Every row gives one point. The points of each table are mixes of a few directions, plus a little noise. How many directions does each table use, and how many do they share? Where both have some left over, give the other angles between the two spaces (their principal angles), to ten degrees, smallest first.

First (4 x 2)
[[ 27 -11]
 [-88  36]
 [ 53 -22]
 [  8  -3]]
Second (5 x 2)
[[-60  77]
 [-20  26]
 [ 22 -28]
 [ 32 -42]
 [ 26 -34]]
Directions: first 1, second 1, shared 0; angles 30

First (6 x 4)
[[  9 -45  37  19]
 [-17  65 -90 -53]
 [  0  -1  -2  -3]
 [  5  17   7  47]
 [ -4  59  45  25]
 [  8 -95   3 -34]]
Second (8 x 4)
[[ -8  87  19  38]
 [ -2  -9   3 -11]
 [ 10 -87 -32 -17]
 [ 15 -27 -65  72]
 [ -7  62  18  16]
 [ -2  28  17  -3]
 [ -8  38  47 -42]
 [  5 -85  -2 -57]]
Directions: first 3, second 2, shared 2

First (7 x 8)
[[  4  10 -11  10  13 -34 -19  17]
 [ 16   7  -3   9   6 -28 -17  22]
 [  4  -2  29  27  20 -36 -22  11]
 [-12  -3   3  -6  -5  29  13 -16]
 [-10  15 -12   8  12  -1 -11   7]
 [ 10  -4  -1 -17 -22  43  21  -6]
 [-12 -24  -5 -30 -23  27  35 -35]]
Second (9 x 8)
[[ -3   5   3  11 -11   7 -10   0]
 [  8 -10   1  14 -16 -10   4  -5]
 [  8  -8  12  11 -10  -5   1  -2]
 [ 19  -9  31 -23  36   1   7  13]
 [-50  28 -95 -33   7  -2  10 -15]
 [-16  19  -7  12 -17  16 -20  -1]
 [ 16  -8  23 -18  29   0   7  10]
 [  9  -6  21  13 -10   1  -5   1]
 [  8 -11   8   8  -8  -7   5  -2]]
Directions: first 4, second 3, shared 1; angles 30, 90

First (11 x 11)
[[ 22  -9 -25 -21  -6  20   1   0 -10  17  24]
 [-40  12  38  34   9 -32   0   2  15 -29 -43]
 [ 88 -32 -88 -77 -19  74  -2  -5 -35  62  95]
 [-63  23  62  52  12 -50   0   4  23 -45 -65]
 [-34  13  34  28   8 -27   1   2  13 -23 -36]
 [ 36 -13 -37 -32  -8  31  -1  -1 -15  24  39]
 [ 54 -21 -56 -48 -11  45  -2  -4 -23  39  59]
 [-26   9  26  21   5 -21   0   1  10 -18 -27]
 [ 17  -6 -17 -17  -3  14  -2  -1  -7  11  19]
 [-20   8  21  18   5 -18   1   1   8 -16 -23]
 [-41  16  42  35   8 -35   1   1  16 -29 -46]]
Second (11 x 11)
[[  9 -53 -73  -4 -59   7  33  32  75 -21 -41]
 [ 34 -35  14 -10 -33   2 -26  66  48 -67  -6]
 [ -8   5  32   3  18 -30 -57   3  -5 -11  11]
 [ 24  -7  20 -21  -4  77  34  12   4  -8  16]
 [ 14  13   1   6  10 -30   1   4 -22  -1  14]
 [ 24  47  13   9   0 -49   0  -2 -78   4   7]
 [-43  16   4  56  33 -54  61 -10  21  -3 -34]
 [ 30 -23  -3 -16   7  -5 -37  28  16 -13  39]
 [ -5  13 -24   5  32   7  47 -33 -19  44  23]
 [-72  16   9  -1  16  48  -6 -78 -10  60 -26]
 [-10   9   8 -26 -20  25 -50 -25 -31  21  -2]]
Directions: first 1, second 6, shared 1
